Each row of a before or after table is a point. One or more steps were done to the points. Then noise was added and the rows were shuffled. The steps act on columns, c1 being the first. What was done? A step turns or swaps two columns, mirrors them in a line or flattens them onto one, adds a multiple of one to another, or multiplies or shifts one. Angles are multiples of 10 degrees, from the lower column toward the higher: turns from -170 to 170, lines from 10 to 170 but not 90. Use the fewest steps. Two steps may share a column if one is a turn and the other turns, adds or multiplies; they go together, in the order done. Otherwise the lowest column goes first.
In the rows, 128 means zero.

Before:
[[158 152  79]
 [169 147 137]
 [122 143 122]
 [132 127 132]
 [152   7 104]
 [142 142 168]
 [143 142 112]
 [ 93 146 123]
 [135 166 125]]
After:
[[171 134 135]
 [144 130 114]
 [145 132 167]
 [121 127 124]
 [131 130 133]
 [163 134  79]
 [141 127 124]
 [132 129 102]
 [ 97 122 123]]
Steps: flatten c1 and c2 onto the line at 10 degrees

Before (10 x 6):
[[ 90  86 173 132 130 176]
 [118 105  95 141 137 152]
 [137 204 162 111  95 108]
 [166  74 168  82 143 105]
 [123 128 208 167 138 112]
 [136 174  80 135  77  75]
 [211 160 111 154 146 212]
 [ 64 109 186 158 181  79]
 [116 108 100  81 101 122]
 [ 76 160  63  59  90 119]]
After, 10 rows:
[[131  74 132  67 180 105]
 [151 160 134 157 232 211]
 [146 107  73 109  97 122]
 [ 50 110 190 119  91  79]
 [117 129 215 106 130 113]
 [159 205 144  93 117 109]
 [116 105 110 160 119 154]
 [135 159  32 116  44 118]
 [176 176  96 162 106  75]
 [107  86 167 101  84 176]]
Steps: turn c1 and c5 by 60 degrees; multiply c5 by 1.3; turn c3 and c4 by -40 degrees

Before:
[[143 162  46 189 146 139 225 150 214]
 [140  98 178 168  91 116 158 152 140]
 [112  91 124  90  96 120 169  86 142]
 [171 139 124 130 174 142 130  49 138]
 [148 238 102  67 115 125 136 201 146]
 [167 160  84 109 205 157 114 159  73]
 [144 188  90 123 131  96 190 143 122]
 [115 160  96  91 125 159 159 169 120]
 [120 113 143  70 150  80 163 103 125]
 [137 170  80 127 176 139  54 160  91]
 [102 203 122 107 235  80 226 142 149]
 [112 155 114 167 180 140 173 110 111]]
After:
[[110 103 115 146 186 135 175  99  70]
 [103 123 119  59 234  75 228  49 111]
 [159 155  81 114 206 160 113  95  32]
 [132 106 142  48 148  77 157 146  82]
 [138 137  51 143 147 141 230  93 174]
 [156 125  91  93 130  99 193  66  85]
 [115  94 124  70  92 118 166 168 100]
 [134 156  74 165 177 139  54  79  54]
 [111 166  99  79 129 155 164  90  83]
 [154 178  99  64 116 135 130   6 103]
 [172  46 120 130 168 154 128 131  92]
 [144 153 176 151  88 112 158 156  98]]
Steps: turn c1 and c6 by 10 degrees; turn c2 and c8 by -100 degrees; add -0.5 times c7 to c4; shift c9 by -40

Before (13 x 14):
[[117 142  84 166 127 143 132 130 111 129 149 137 179 160]
 [ 99  96 133  88 130 114 173 173 144 166 163 111 120 141]
 [109 143 119 119 113 181 116  91 145 151  92 143 171 112]
 [144 120 116 120 118  85 173 177 178 128 116 111  77 120]
 [128 145  90 103 111 170 113 133 124 124 140 148 127  97]
 [ 97  81 155 132  97 109 183 178 143 130 142 131  63 138]
 [125 173  93 142 148 130 117 103 102 161 119 183 142 127]
 [144 156 114 115 113 149 129 105  92 143 106 110 123 126]
 [167 155 126 146 121 147 104  91 137 155 148 140 131 107]
 [161 198  93 122  77 155 102  95 125 160 122 170 153 145]
 [135 159 121 110 137 152  86 100 127 117 124 155 150 159]
 [121 118  75 141 140 170 121 131 130 168 133 140 124 175]
 [148 109 137 124 138 149 180 185 133 142 131 145 121 145]]
After, 13 rows:
[[ 36 184 155 108 196 110 174 177  87 130 142 132  63 138]
 [ 41 185 133 155 118 113 160 173 115 166 163 110 119 141]
 [128 119  91 158 169 171 144 132 117 124 140 149 127  97]
 [ 70 113 119 141 158 181 132  91  99 151  92 144 170 113]
 [176  99 113 149 176 149 131 104 149 142 106 110 123 126]
 [246  88 126 119 141 147 125  91 114 156 148 139 130 106]
 [188 153 137 126 103 149 163 185 130 141 131 145 121 145]
 [106 135  75 112  98 170  74 131 137 167 133 140 124 175]
 [150  99 121 155 107 152  55 101 136 117 124 155 151 160]
 [ 95  94  84  96 137 144  99 130 142 129 148 137 179 159]
 [226  45  94 157 249 155  85  95  87 159 122 170 153 144]
 [177 141 117 133 135  85 180 178  72 128 116 111  76 120]
 [119  66  92 132  91 130 118 103 169 161 119 184 142 127]]
Steps: multiply c1 by 3; turn c2 and c4 by 160 degrees; multiply c2 by 1.3; multiply c5 by 2.5; turn c5 and c9 by 160 degrees; add -1 times c14 to c7

Before:
[[115 141 109 154 123 133 147 142 138 167 135 156 145 132 132 130 113 133
  118 101]
 [ 99 127 221 111 140 128 131  58 151 156 107 120 115 132 122 114 114 133
  107  78]
 [214 170 130 156 130 159 146 126 117 119 119 150 149 106 124 142 125 132
  130 123]
 [110 152 118 107 130 149 117 158 116 127 137 168 140 147 113 160 102 135
  102 139]
 [101 128 119 141 139 132  68 162 140 103 127 101 146 119 133 111 116 133
  130 125]
 [131 158 105 147 123 144 143 126 142 134 117 136  69 134 116  92 102  81
  131 123]
 [115 166 130 118 147 139 143 129 129 142 140 152 124 119 145 162 100 121
  107 132]
 [133 152 193 158 126 134 141 158 123 132 142 167 156 133 119 127 125 115
  124 127]
 [113 134 148 150 127 123 140 102 147 167 131 167 158 141 119 149 153 114
  115 126]
 [108 120 114 147 125 138 141 156 111 112 151 140 125 130 124 157 103 129
  122 120]
 [120 133 131 149 144 163 119 163 110 116 138 163 157 151 142 109 229 133
   80 121]
 [118 128 106 117 126 121 113 168 152 171 119 146 107 149 144 152 121 106
   99 136]]
After, 12 rows:
[[112 134 152 150 126 149 151 102 143 150 130 161  86 141 144 149 152 114
  122 126]
 [ 99 127 219 111 140 121 151  58 141 109 107 122 103 131 148 114 114 134
  213  78]
 [133 151 186 159 126 159 138 159 134 155 142 153 119 132 120 128 126 115
  217 126]
 [101 129 121 142 139 114  89 161 127 151 127 105 150 119 140 111 116 134
  120 125]
 [116 141 116 154 124 150 155 142 128 138 135 145  86 132 138 130 112 134
   75 100]
 [119 133 154 149 144 177 124 164 109 159 138 131 135 152 116 110 231 132
    9 121]
 [214 171 128 155 129 167  86 126 129 150 118 125 132 105 116 142 125 133
  134 122]
 [111 152 132 107 128 170 132 158 139 140 136 146 125 147 113 161 102 135
   46 139]
 [117 165 139 118 147 153 151 130 113 121 140 140 115 119 134 163  99 121
   76 131]
 [118 127 123 118 127 134 119 167 121 100 119 146  89 148 156 151 123 106
   20 136]
 [130 158 107 147 123 144 140 126 144  68 118 124 132 135 137  91 101  80
  101 123]
 [107 120 118 147 126 143 156 156 126 128 150 131 145 130 110 159 104 130
   92 119]]
Steps: add -0.7 times c1 to c7; turn c3 and c19 by 30 degrees; multiply c19 by 3; turn c6 and c12 by -40 degrees; turn c9 and c15 by 70 degrees; turn c10 and c13 by -100 degrees

Before (12 x 32):
[[149 115  96 131 115 145 125  70 144  57 180 143 188 133 132 110  94 164
   88  93 116 133 141  41  75 177  51 167 103 172 176 146]
 [ 80 138 110 179 142 155 157 175 164 107 169 244 118 181 174 109 127 145
   94 173  79 128 143 135 170  60 133  57 151 151 141  92]
 [174  95 180  78 133  82 180  53 137  76 187 140 120 119 156  84 136 168
   97  83 149  95 128  64  77 178 111 142  89 183 163 136]
 [ 39 133 151 144 130 153 139 130 108 110 152 184  99 167 175 107 120 133
  121 130 134 156 179 153 193 100 123  81 106 105 141  75]
 [214 116  98  88 135 121 151  66 155 107 170 173 127 154 164  80 108 189
  104  38 150 188 120  58  75 199  87 152 148 175 146 168]
 [144  66 162 114 191 156 170 111 200 131 162  93 132 112  93 128 155 170
  203 120 135 188 194 137 241 136 174 101  98 140 137 145]
 [ 95 113 130 134 153 156 145 184 127  78 142 199  86 123 168  93 104 104
  127 145  97 146 115 155 149  62 130  95  93  94 139 144]
 [169  59 164 151 104 153 188 123  75 113 145  46  86 168 103  68 162 188
  163 103 133 118 217 165 231 160 175  71 117 148 125 146]
 [179  84 112 115 122  86 139  60 115  99 192 141 141 154 127  70 146 136
   73 114 170 158 126  89  99 165 147  93 133 130 161 185]
 [143   7 153 133  91 165 198 113 144 105 100  95 103 154 122  83 171 177
  189 134 188 114 204 133 235 165 192  81 101 106 150 144]
 [ 91 148 148 127 141 156 150 142 155  80 163 143  87 191 173 123 118 170
  117 163 133 138 109 146 140 109 114  75 163  94 126 141]
 [ 87 162 105 108 148 202 165 140 152 104 158 166 107  95 161 100 102 130
   95 141 136 134 123 162 154  97 140  84 164 113  88  89]]
After, 12 rows:
[[ 82 142 106 177 141 157 156 174 161 103 165 246 113 185 155 181  85 144
   93 177 146 127 147 135 118  60  89  53 149 151 117  96]
 [150 120  95 132 114 141 128  70 143  54 176 145  92 136  60 149 189 165
   87  98 118 138 143  45 105 176  86 167 102 172 195 146]
 [142   7 151 134  90 164 199 114 141 103 102  95  98 158 182 111  17 179
  184 134  56 115 206 131 151 162 163  84 102 111 105 144]
 [178  85 109 114 121  88 142  59 120  95 190 140 100 154 145 135 148 137
   72 117  57 159 125  88 148 162 134  91 138 132 149 185]
 [ 37 134 156 142 131 147 141 131 111 109 155 187 111 168 150 136  69 132
  123 132 107 155 180 156 111 102  83  80 106 110 105  77]
 [ 95 151 149 131 143 155 152 143 150  76 164 143 120 190 137 128 118 170
  119 160 118 132 108 150 118 110  82  73 158  93  88 141]
 [171  58 164 155 105 152 189 123  78 112 144  48 116 170 159 163  21 194
  169 106  81 116 216 161 148 163 176  74 121 146  90 144]
 [173  94 184  78 129  83 183  57 131  75 188 141  91 116 122 139 180 171
   97  87  80  96 129  63 145 181  93 143  87 177 130 137]
 [212 118  96  86 133 124 145  68 154 111 170 176 109 159 111 141 182 187
  108  41  79 191 117  61 117 196  75 154 148 177 131 170]
 [ 91 110 132 136 153 161 148 181 129  76 140 200 109 124 144 175 110 101
  122 145 123 149 109 155 100  67  94  95  90  90  85 146]
 [ 82 160 106 107 149 204 166 141 156 103 156 169 166  95 158 143 106 130
   92 141 103 132 119 163 101  94 107  85 162 112 100  94]
 [146  69 162 112 188 156 170 110 199 128 163  91 122 111 152 123  15 171
  202 120 124 188 199 138 133 133 182 101  97 143 133 145]]
Steps: turn c13 and c31 by 80 degrees; turn c15 and c27 by -60 degrees; turn c16 and c21 by 130 degrees; turn c17 and c25 by 100 degrees

Before (8 x 64):
[[130 120 183 111  91 114 136  81 138 133 122 172  91  83  90 122 102 112
  150 158 149 102 146  63  89 119 213  90  96 157 134 133 147  97 151 114
  111 118 156 179 148 151  89 128 112 129 130 155 129 129 151 151 119 144
  115 131 128 121 214 106 127 155 123 130]
 [119 164 143 133 161 135 117 138 139 145 100 120  93 177 125 239 116 115
   31 158 134 144 101 161 127 125 138 147 176 104 146 152 135  87 110 122
  135 174 134 210  93 140 139 138 127 141 157 127 124 138 191 102  89 149
  109 145 128 116 126 144 141 116 101 101]
 [120 108 172 110  91 125 136 121  95 117 110  84 116  62 110 108 165 147
  154 160  84 101   7 131 104 122 122 100 177 104 145 145 134  92 102 131
  102 107 119 145 122 145 118 125 113 135 146 123 195 164  44 144  55 144
  119 169 143 115 131 136 122 125 114 123]
 [104 150 156 121 174 150 128  97  97 104 126 103 188 163  93 121 113 132
  157 146 152 183 147 104 148 109  88 152  83 159 139 157 195 105 123 134
  116 106 147  86  86 149 127 144 126 139 157 139 121 143 168 106 190 145
  111 129 130 118 119 137 154 122 128 134]
 [114 161 176 116 125 167 134 119 131 137 112 152 178 158 116 152 179 163
  140 128 143 107 147 148 166 101 102 158 123 100 144 155 132 138  91 147
  161 112 139  87 101 144 146 114 110 102 117 136 133 113 152 146 162 116
  132 171 201 134 117 167  71  99 136 102]
 [136 111  78 111  89 135 105 153 112 142 114 134 125 157  99 129 152 196
  160 141 146 173 154 150 127  98  93 137 173 142 138 115 139 104 164 141
  109 134  94 106 148 139 140 109 153 139 150 137 173 124 164 133 158 136
  184 146 135 183 113 126 143 100 140 110]
 [140  99 171 155 148 111 119 157 128 147  98 120 127 181 144 115 116 112
  151  63 145 148 150 159  91 119  78 147 165 169  46 115 152 177 103 138
  167 123 159 123 118 161 150 136 141 117 140 140 124 133 156 149 184 133
  145 133 174 128 114 162 151 168 134 136]
 [141 149 106 134 232 135 110 147 136 148 126  87  96 181 106 134 111 107
  139 148 137  95  87 151  97 120  74 118 101 119 133  64 147  93  90 125
  102 174 128 113 137 138 145 113 146 111 137 142 122 103 196  61 197 134
  177 143 134 110 115 139 144 138 114 114]]
After (8 x 64):
[[136 110  93 110  89  67 106 153 111 113 114 135 127 158 100 128 153 195
  159 141 145 174 129 150 126  97  93 137 174 142 139 114 139 105 165 141
  137 135  94 106 149 139 141 109 152 138 151 137 172 124 164 133 158 156
   69 145 134 168 112 125 142  99 140 110]
 [140  99 158 155 148 110 120 158 129 109 100 119 127 180 146 115 116 112
  151  63 145 147 132 159  91 119  79 146 164 169  46 114 152 176 103 137
   86 124 160 123 118 160 149 136 140 117 140 141 124 133 156 148 184 149
  118 133 174 115 113 162 152 167 135 136]
 [119 165 137 133 161 148 119 138 137 105  99 119 160 176 126 238 116 114
   30 158 133 144  99 161 126 126 137 147 176 103 145 152 136  88 108 121
  125 174 134 210  93 140 139 138 125 141 156 127 124 138 192 101  88 110
  148 146 129 126 125 143 141 115 101 101]
 [113 161 162 117 124 161 134 118 130 129 112 152  77 158 115 152 178 164
  140 129 143 107 145 149 167 101 102 160 122  99 143 155 132 139  92 146
   95 111 139  87 102 143 147 114 110 102 116 135 133 113 152 145 162 142
  130 172 201 163 116 167  70  99 137 102]
 [130 119 167 111  91 122 136  81 138 115 123 172 162  84  90 121 102 113
  150 157 149 103 120  62  89 120 213  90  97 156 134 133 146  97 151 113
  148 118 156 179 149 151  90 128 112 128 129 156 129 129 150 151 119 150
  138 131 127 114 214 105 126 155 123 130]
 [104 151 148 120 177 164 128  97  96 161 126 103  73 162  94 121 115 134
  157 146 151 184 118 105 147 110  88 152  82 158 139 156 195 106 124 134
  142 106 148  87  85 149 126 144 126 139 156 139 120 144 168 105 190 151
  143 128 129 139 121 137 154 122 127 134]
 [143 149 114 134 232 157 109 147 136 103 127  86 157 181 106 134 111 107
  140 148 138  96 108 151  98 119  74 119 101 119 132  62 147  93  90 125
  145 173 128 113 138 137 146 113 147 112 137 142 121 104 196  60 197  92
   76 143 135 123 116 140 143 138 113 112]
 [120 108 159 112  90 140 135 122  94 138 110  84 143  63 110 107 165 147
  155 160  84 100  72 130 103 122 122 100 176 104 145 145 134  93 102 131
  155 106 121 145 122 146 120 124 113 135 146 123 195 164  44 144  56  21
  132 169 144 118 130 136 123 125 114 124]]
Steps: multiply c3 by 0.7; turn c6 and c58 by 50 degrees; multiply c6 by 1.6; turn c10 and c13 by -170 degrees; turn c23 and c54 by 70 degrees; turn c37 and c55 by 170 degrees
